Every row gives one point. To make a cloud, some directions were put in groups of two or more. Within a group, all points are equally far from the middle, so they leave a hole (a ring in 2 directions, a hollow ball in 3). The other directions are filled evenly. Then the cloud was stretched, turned, moved and blurred a little. Count the holes, and give their numbers of directions, smallest first.

Cloud (15 x 2):
[[ 2.11  2.02]
 [ 1.13  2.66]
 [ 0.23  2.72]
 [-2.05 -0.26]
 [ 0.61  2.74]
 [-2.00 -0.61]
 [-1.31 -1.78]
 [ 0.50  2.74]
 [ 1.49 -1.78]
 [ 1.00 -2.07]
 [ 0.91 -2.10]
 [ 1.13 -2.00]
 [ 2.40 -0.64]
 [ 2.06 -1.22]
 [-0.60 -2.18]]
Holes: 1 (2)

Cloud:
[[ 2.27  1.36  1.10]
 [-2.37  1.82  2.36]
 [-0.95  0.85 -0.52]
 [-1.06  0.36  1.59]
 [ 0.74  2.65  0.77]
 [ 1.76  2.63  0.92]
 [ 1.40  0.59 -0.53]
 [ 0.89 -0.13  3.68]
 [-1.18  3.71  0.79]
 [ 2.21  1.97  0.13]
 [-3.07  0.91 -2.60]
 [ 0.82  3.34  0.34]
 [-2.03 -0.95 -2.31]
 [ 1.35 -0.43  2.65]
 [-0.66 -1.29  0.64]
 [ 2.27 -2.86 -0.62]
 [ 0.31  1.63  0.20]
 [-1.34  3.32  0.93]
 [ 2.00  1.14 -2.12]
 [ 1.60 -1.29  2.68]
 [ 0.30 -1.07  0.11]]
Holes: 0

Cloud, 29 rows:
[[-2.77  1.40  0.83  2.18]
 [ 0.83  2.92 -1.27  1.66]
 [-1.70 -2.37  0.98  1.64]
 [ 1.29  0.37  2.55  1.90]
 [-1.47 -2.26  0.72  2.25]
 [-1.18  1.93  0.04  2.93]
 [ 0.28  0.00  2.99  1.47]
 [ 1.50 -0.30  0.00 -1.85]
 [-0.80 -1.45  2.62  0.64]
 [-2.21  1.57  2.35  0.73]
 [-3.19  1.49  1.32  1.10]
 [-0.66  2.28  0.73  2.60]
 [-0.13 -0.72  1.19 -2.00]
 [ 0.54  3.02 -1.22 -0.82]
 [-2.68  1.58  1.92 -0.50]
 [-0.62  0.72 -1.82  3.33]
 [ 0.19  1.40 -2.63  2.38]
 [-2.91  1.76 -0.27 -1.23]
 [-3.86  1.13  0.20 -0.04]
 [-1.09 -1.66 -1.61 -1.07]
 [-1.76 -1.37 -2.11 -0.84]
 [-1.80  0.26 -2.90 -0.64]
 [-2.45  1.93 -0.65 -1.43]
 [-1.47 -2.10  0.94 -0.78]
 [-3.09  1.69  0.10 -1.09]
 [-2.77 -1.84 -1.21 -0.46]
 [ 1.41 -1.10 -1.37  2.74]
 [ 3.11  2.00  0.49  0.32]
 [ 0.09  2.57  0.06  2.54]]
Holes: 2 (2, 2)

Cloud:
[[-1.32  1.73 -0.95 -1.86]
 [ 0.61 -2.11  1.56 -3.16]
 [ 2.85  1.65 -0.13 -0.73]
 [-0.40  2.38 -1.83  1.20]
 [-2.25  0.42  1.04 -1.87]
 [-1.11  2.34 -1.41 -0.99]
 [ 3.24  0.81 -0.24 -1.76]
 [-1.35 -2.83  1.07 -0.65]
 [-0.67  1.65 -2.11  1.30]
 [-2.33 -1.39  1.63 -1.26]
 [ 2.28 -3.23  0.64  0.31]
 [ 0.59  0.09 -2.99 -1.32]
 [ 2.88 -2.18  0.34  1.11]
 [-1.22  2.68 -0.50 -0.77]
 [ 1.35 -3.53  1.97 -0.89]
 [-0.37  1.15 -0.86  2.74]
 [ 1.19  1.91  1.66 -0.81]
 [-1.72  1.72  2.18 -0.36]
 [-0.10  0.06 -2.83 -0.09]
 [ 1.96  0.80 -0.36  2.42]
 [ 2.99 -2.07  0.09  1.08]
 [ 1.62 -1.15  0.94 -3.49]
 [ 1.32 -1.56  2.54  1.95]
 [-1.77  2.18  0.42 -1.13]
 [ 2.24 -2.98 -0.62  0.08]
 [-0.61 -2.16 -1.05  0.55]
 [ 3.27  1.21 -0.84  0.01]
 [ 2.84 -0.22 -1.65 -2.69]
 [ 1.93  2.33 -0.70  0.89]
 [-1.27 -2.73  1.42 -1.38]
 [ 0.48 -1.93  1.36 -3.28]]
Holes: 2 (2, 2)

Cloud, 51 rows:
[[ 3.51 -2.98 -1.34 -1.37 -0.78  0.66]
 [ 2.96 -0.23 -1.03  0.77 -1.52 -1.92]
 [ 2.79  0.00  0.14  0.53  0.30 -2.02]
 [ 1.58  0.92  2.19 -0.30 -1.12 -0.64]
 [ 3.15  1.85  0.27 -0.52 -3.82  0.85]
 [ 0.95  1.67  2.16  0.62  1.25 -1.01]
 [ 3.91 -0.63  1.15 -1.04  1.60  1.98]
 [ 0.82 -1.34 -1.06 -1.94  4.11 -0.69]
 [ 0.47  0.41 -3.03  0.10  0.00 -0.33]
 [ 2.40  0.79 -1.23 -3.27 -1.29 -3.31]
 [-2.40  2.21  0.30  0.15  1.57 -0.86]
 [ 0.60 -0.75 -0.28  0.72  2.66 -1.28]
 [ 2.35  2.27 -1.00 -2.86  0.01 -0.26]
 [-0.35  2.44 -0.80 -1.43 -3.29 -1.61]
 [-0.32 -0.95  1.47  0.75  1.90  2.65]
 [ 3.51  1.56  1.76  0.62 -1.04  1.11]
 [ 2.69 -3.03 -0.55 -0.34  1.62  1.11]
 [-0.10 -0.03 -0.80 -0.30 -4.39  0.75]
 [ 0.29  2.31 -0.51 -0.50  0.92  2.71]
 [ 1.07  1.05  0.17 -0.01 -4.38  0.68]
 [ 2.71  0.55  1.97 -2.11  1.18  1.34]
 [ 2.26 -0.49 -2.32 -3.57  0.74 -1.30]
 [-1.02 -2.31 -0.86  0.87  3.02  2.08]
 [-1.47  2.51  1.56  1.17  1.50  1.67]
 [ 1.57 -0.77  0.89 -1.72 -2.09  0.75]
 [-0.93 -0.66 -0.60  2.00 -2.47  0.32]
 [ 1.01 -1.65  0.65 -2.53 -0.06  0.87]
 [ 2.37 -2.83 -0.20  0.05  1.07  1.99]
 [-1.68  0.18 -0.15 -2.72 -0.84 -1.22]
 [ 1.16  0.50 -2.00 -2.06  1.48  1.67]
 [-1.29  1.22 -0.15 -2.31 -1.66  0.94]
 [ 4.48  1.43  0.57 -2.09 -2.28  0.24]
 [ 4.28  1.84  0.92 -0.19 -2.23 -0.77]
 [-2.54 -0.90 -0.38 -0.31  2.94 -0.80]
 [ 3.00  1.72  2.09 -1.07  0.22 -1.69]
 [ 2.14  2.86 -1.22 -0.12 -3.09 -0.38]
 [ 0.50  0.00  1.61  0.73 -0.85 -0.62]
 [ 1.57  1.92 -0.18  1.48  1.85  0.25]
 [ 0.09 -1.30 -1.20 -3.25  1.46 -2.60]
 [-1.37  1.22  0.61  2.31 -0.45  3.02]
 [-3.05  1.54  0.70  0.49  1.22  1.84]
 [ 1.49  2.83  0.61 -2.77  1.34 -0.54]
 [-1.21 -0.78 -0.30 -3.04 -0.40 -1.82]
 [ 0.90  2.88  0.39  1.59  0.93  1.85]
 [-2.02  2.39  0.61  1.59  0.74  0.13]
 [ 2.68  0.26 -0.39 -2.88  3.51 -0.09]
 [ 0.12  0.27 -2.50 -2.44  1.01 -1.76]
 [-3.09  1.66  0.03 -0.21  0.07  1.66]
 [ 2.82 -2.92 -0.86 -2.31  1.40 -0.97]
 [-2.52  0.43 -0.79 -2.20 -0.91 -1.01]
 [ 2.20 -2.08 -2.65  0.18 -2.18  2.07]]
Holes: 2 (3, 3)
